Each row of a before or after table is a point. One or more steps were done to the points. Then noise was added and the rows were shuffled. The steps act on how far a point lies along the listed directions, d1 being the first. What was done? A step turns or swaps two directions, mirrors them in a line or flattens them onto one, adds a multiple of one to another, or multiplies one. Angles are multiples of 10 degrees, from the lower direction toward the higher: turns from -170 to 170, lines from 10 to 170 but not 90. Use the fewest steps. Two steps may share a direction if one is a turn and the other turns, adds or multiplies; they go together, in the order done. Otherwise the lowest direction goes first.

Directions:
(1): [-0.44  2.10  1.35]
(2): [-0.47 -1.42  2.05]
(3): [2.46 0.11 0.63]
Before (11 x 3)
[[ 0.14  0.52 -0.34]
 [-0.40  0.07  0.16]
 [-0.41  0.90 -0.16]
 [ 0.77  0.04 -0.22]
 [-0.19 -0.74  0.07]
 [-0.58  0.15  0.54]
 [-0.46  0.44 -0.20]
 [-0.49  0.29  0.51]
 [-0.06  0.49 -0.17]
 [-0.48  0.21  0.00]
 [-0.30 -0.68 -0.70]]
After (11 x 3)
[[ 0.00  0.76 -0.06]
 [ 0.24  0.34  0.22]
 [ 0.10  0.53  0.64]
 [ 0.01  0.06  0.44]
 [-0.04 -0.07  0.54]
 [ 0.13  0.75 -0.13]
 [-0.20 -0.62  0.37]
 [ 0.06  0.37 -0.15]
 [ 0.14 -0.16 -0.64]
 [ 0.37 -0.53 -0.59]
 [ 0.19  0.41 -0.08]]
Steps: turn d2 and d3 by -140 degrees; multiply d3 by 0.4

Directions:
(1): [ 1.74 -1.00 -0.91 -0.80  1.43  1.97  0.38 -2.37]
(2): [ 1.03 -1.09  0.22  2.10 -2.63  0.24  1.73 -0.69]
(3): [-0.18 -0.55 -2.59  0.10 -1.61  1.23 -2.36  0.73]
Before (13 x 8)
[[ 0.07 -0.37 -0.25 -0.44  0.66 -0.08 -0.16 -0.02]
 [-0.26 -0.03 -0.75 -0.24  0.13  0.34 -0.44  0.39]
 [-0.28 -0.10 -0.33  0.53 -0.83 -0.10 -0.38  0.53]
 [-0.16 -0.17 -0.36 -0.25  0.49 -0.03 -0.40  0.33]
 [-0.44  0.15 -0.94 -0.34  0.15 -0.09 -0.96  0.51]
 [-0.34  0.10 -0.04  0.25 -0.33 -0.42  0.01  0.60]
 [ 0.09  0.46  0.22 -0.26  0.42 -0.56 -0.21  0.12]
 [ 0.17 -0.28 -0.23  0.25 -0.25  0.44  0.04 -0.17]
 [ 0.24 -0.18 -0.36  0.49 -0.60  0.46  0.07 -0.32]
 [-0.23  0.47 -0.24 -0.46  0.02 -0.25 -0.35  0.52]
 [-0.24  0.30  0.42  0.08  0.87 -0.28  0.04  0.02]
 [ 0.96 -0.50 -0.62 -0.47  0.80  0.89  0.13 -0.95]
 [-0.29  0.37  0.83  0.02 -0.09 -1.24  0.57  0.75]]
After (13 x 8)
[[-0.45  0.27 -0.12  0.30  0.26 -0.20 -0.56  0.49]
 [-0.20 -0.09  0.12 -0.44  0.65 -0.51 -0.06  0.25]
 [ 0.16 -0.14  0.29  0.17  0.14  0.02  0.41 -0.16]
 [ 0.22 -0.37 -0.69  0.10 -0.29  0.35 -0.06 -0.07]
 [ 0.07 -0.29 -1.06  0.15 -1.20 -0.04 -0.74  0.67]
 [ 0.12  0.27 -0.33 -0.20  0.03 -0.32 -0.59  0.27]
 [ 0.26  0.00  0.27  0.35 -0.10  0.15  0.54 -0.50]
 [-0.20  0.55  1.17 -0.32  1.10 -0.97  0.89  0.25]
 [ 0.61 -0.45 -0.46  0.27 -0.12  0.75  0.08 -0.60]
 [ 0.24  0.18 -0.45 -0.57  0.24  0.27 -0.21 -0.04]
 [ 0.04 -0.04 -0.19 -0.47  0.91  0.33  0.21 -0.25]
 [-0.06 -0.13 -0.10 -0.31  0.78  0.02 -0.09  0.07]
 [ 0.24 -0.02 -0.52 -0.66  1.21  0.27 -0.17 -0.54]]
Steps: turn d1 and d3 by -110 degrees; add 0.3 times d3 to d2

Directions:
(1): [-0.11  2.16 -2.49  0.92 -1.23  0.22 -2.37  2.56 -0.98  1.44 -0.24 -0.23
  0.27 -1.18]
(2): [-1.85 -1.84 -0.67 -0.14 -2.04  0.77 -0.15  0.07 -1.45 -1.57  1.82  0.58
  3.12  0.35]
(3): [ 0.26 -0.32  1.35 -1.42 -3.67  1.54  0.95  1.28  0.65  1.21 -1.23  1.24
 -1.28  1.04]
Before (10 x 14)
[[ 0.10  0.64 -0.79  0.33 -0.52  0.19 -0.77  0.80  0.03  0.67 -0.33 -0.15
  -0.25 -0.44]
 [ 0.37  0.40  0.98 -0.27  0.83  0.11  0.80 -0.39  1.05  0.03 -0.50 -0.03
  -1.11  0.03]
 [ 0.13  0.22 -0.47  0.27 -0.18  0.16 -0.34  0.22  0.11  0.15  0.06  0.10
   0.03 -0.16]
 [ 0.02 -0.22  0.03  0.12  0.82 -0.47  0.28 -0.71  0.01 -0.31  0.40 -0.35
  -0.04 -0.02]
 [ 0.34  0.55 -0.72  0.22  0.18 -0.05 -0.70  0.46 -0.12  0.78 -0.41 -0.03
  -0.13 -0.38]
 [ 0.73  0.00  0.72 -0.43  1.15 -0.56  0.64 -0.84  0.74 -0.15 -0.12 -0.20
  -0.66  0.08]
 [-0.13 -0.55  0.69 -0.08  0.49  0.05  0.45 -0.57  0.31 -0.68 -0.07 -0.18
   0.15  0.29]
 [-0.03 -0.10  0.25 -0.13 -0.65  0.23 -0.06  0.26  0.27  0.19  0.03  0.41
  -0.35 -0.09]
 [-0.30 -0.48  0.57 -0.54 -0.42  0.41  0.88 -0.17 -0.03 -0.30 -0.13  0.55
   0.36  0.38]
 [-0.07  0.16 -0.55  0.24 -0.14  0.16 -0.25  0.47 -0.34  0.20 -0.19  0.07
   0.18 -0.31]]
After (10 x 14)
[[-0.21  0.27 -0.15  0.00 -0.99  0.49 -0.47  0.89 -0.03  0.18 -0.35  0.05
   0.16  0.00]
 [ 0.14 -0.35  0.03  0.10  0.32  0.04  0.12 -0.45  0.23 -0.26  0.18  0.08
  -0.02  0.00]
 [ 0.30 -0.24  0.31  0.21  1.47 -0.44  0.39 -1.07  0.64 -0.26 -0.14 -0.51
  -0.60 -0.10]
 [ 0.21  0.11  0.18 -0.28 -0.88  0.23  0.24  0.30  0.22  0.58 -0.34  0.11
  -0.72  0.18]
 [ 0.84 -0.05  0.57 -0.10  1.44 -0.44  0.43 -0.87  0.62  0.42 -0.65 -0.14
  -1.01 -0.02]
 [ 1.52  2.56  0.26  0.23  1.57 -0.33 -0.22  0.75  1.55  1.74 -1.80 -0.54
  -3.04 -0.70]
 [-0.22 -0.62  0.05  0.02  0.28  0.07  0.40 -0.41 -0.18 -0.38  0.09  0.08
   0.36  0.09]
 [-0.12  0.06 -0.23  0.36  0.47 -0.22 -0.45  0.04 -0.05 -0.10  0.32  0.00
   0.09 -0.49]
 [-0.88  0.06 -0.96  0.07 -0.69  0.41 -0.37  0.72 -0.93 -0.29  0.48  0.40
   1.60 -0.26]
 [ 1.74  1.94  0.17 -0.33  0.46 -0.38 -0.13  0.80  1.17  1.76 -1.59 -0.30
  -2.51 -0.36]]
Steps: turn d1 and d3 by -150 degrees; multiply d2 by 3
